Every row gives one point. The last column is the point's height on a tilted bowl or saddle (a function of degree 2), plus a little noise. Count its main directions that bend up, bend down and stay straight.

Points (10 x 3):
[[ 58 -20  17]
 [ 29  35   7]
 [-18  33 -44]
 [ -3  56 -56]
 [-49 -15  25]
 [-21  38 -51]
 [ 43 -56 -36]
 [ 57  25  56]
 [ 24 -59 -31]
 [ 14  -6  -6]]
Directions: 1 up, 1 down, 0 straight

Points (9 x 3):
[[ 25 -23  -4]
 [-14 -32  -6]
 [-64  35  39]
 [ 14  13 -12]
 [  7 -72  66]
 [ 41  34  25]
 [ -5 -78  76]
 [ -4  29  -1]
 [ 10 -45  14]]
Directions: 2 up, 0 down, 0 straight

Points (18 x 4):
[[-42 -26  19  -5]
 [-65  43 -18 -48]
 [-29   2  29  -9]
 [-37  47 -71 -65]
 [-69  65  35 -70]
 [-17  75 -39 -52]
 [-30  39 -48 -39]
 [-26  -7   9  -7]
 [ 52  27 -41 -15]
 [-35 -45 -42 -43]
 [ -9 -18 -56 -36]
 [ -5 -67 -18 -48]
 [-21  38 -36 -28]
 [-20   3  -9 -10]
 [ 19 -17  -2 -17]
 [ 16  13 -47 -18]
 [-51  22   1 -21]
 [-36  20 -57 -42]]
Directions: 0 up, 2 down, 1 straight

Points (24 x 5):
[[ 17  -6  23 -18  27]
 [-28 -68  -4  -2  44]
 [ 15  53  54 -37  -2]
 [ 65   8 -27  -4  43]
 [-26 -28 -15  16  22]
 [ -6  38  48 -25   5]
 [-46 -28 -22   0  18]
 [  4  24 -89 -61 -13]
 [ 52  28  59  17  -3]
 [ 90  21   7 -56  69]
 [ 13   0  38 -25  24]
 [ 12 -26  12   9  30]
 [-20 -48   1 -35  41]
 [-54 -24 -17 -19  20]
 [ 19 -30  -9  -4  27]
 [  1  68 -11 -40  28]
 [-17  22 -42  30  25]
 [ 42  64 -52 -26  59]
 [ 16 -12   2  12  25]
 [-65 -77  26 -32  97]
 [ 13 -73 -10  65  35]
 [ 68  19 -32  -5  49]
 [ 33  79  52   5  -4]
 [-38 -22 -12 -51  21]]
Directions: 2 up, 1 down, 1 straight

Points (27 x 5):
[[-25 -60 -25  17  26]
 [-32  13 -23  19  -5]
 [-37 -20  50   8  16]
 [-29 -80  25  56  53]
 [-52  24   8  -1 -22]
 [ 56 -57  -1  15   9]
 [-23 -54  -5 -20   5]
 [ 17 -38   1  26  29]
 [  0   7  14 -50  26]
 [ 33 -73  16  -8  30]
 [-36 -28  12  -5  10]
 [-33 -29 -95   6  -3]
 [ 69 -45  -9  26 -12]
 [  7 -47   0 -52  -5]
 [ 74 -30 -49 -45 -89]
 [-10 -25  65  11  45]
 [ 46   6 -16  -6  -7]
 [ 85  -9 -26  -1 -54]
 [  1 -62  46  21  54]
 [ 23  -9 -68  55  -5]
 [ 39  30  -7 -30   7]
 [  0  -8 -39 -80 -55]
 [-90  30  54   7 -90]
 [-23  14   7 -16   8]
 [ -7  15  10 -27  19]
 [ 58  15 -47 -55 -56]
 [-27   8  26 -36  16]]
Directions: 1 up, 2 down, 1 straight

Points (44 x 7):
[[  23   45   -7    2   39  -58  -11]
 [  53  -48  -25    5    5   21  -33]
 [  24   46    1   -4   25   -5  -22]
 [ -32  -45  -29   51  -34   34   50]
 [ -15   16   -2  -31   14   62   35]
 [  72   29   25  -22   39  -56  -18]
 [ -32  -14  -39   13  -33    3    5]
 [  33  -16  -42  -32  -21   12  -26]
 [  87  -66  -28   25   45  -19  -37]
 [  10    6   16    4   45  -13  -18]
 [  28  -29   20    4  -21   36  -24]
 [ -51   32  -20   27   30   28  -40]
 [  54   42  -32    0   26    0  -13]
 [  -1  -19   23    5  -11   24   -9]
 [   3   28   59   31   -2    5  -54]
 [ -69  -60   -5   25  -49   33   91]
 [  33  -47   16  -35  -25   20  -59]
 [  60    7    3  -18   14  -32  -38]
 [  -3    7   39    7  -25    1  -14]
 [  16   18  -14   15   20   46   -9]
 [ -24   -7   68   17  -71  -57   64]
 [ -42   -1 -121   49   45    3 -113]
 [  16   47    6  -30   14  -42   -2]
 [ -13  -30   22  -18    1  -55   -2]
 [  28  -25   -5  -21  -24   19  -24]
 [   8   -6  -28  -17   -8  -23  -26]
 [ -18   -6  -65   22   -1    8  -26]
 [  -7  -19   14   -8  -49   25   18]
 [   2   45    0   12  -50  -11    2]
 [   3   18  -14  -58   12   -2    2]
 [ -31   -8  -38  -27   12   26   12]
 [ -46  -65  -22   20    1   22   36]
 [ -78   22  -36  -44  -22   39   69]
 [  43  -28   33    9   -5    0  -47]
 [ -50  -28    7   10    6  -53   16]
 [  -9  -55  -20  -20  -22  -21  -25]
 [  18   26   36   21  -18    8  -34]
 [   5   26  -47    6   33  -49  -41]
 [  -7  -22  -17  -63  -16  -50  -32]
 [ -22    6  -32   -7  -27   17    7]
 [  11    6   49   22   46   -6  -32]
 [  25    1  -37  -15   38  -19  -31]
 [ -10   10   55  -10   -6  -30   -4]
 [ -38   45  -28  -46  -42  -54   23]]
Directions: 4 up, 2 down, 0 straight
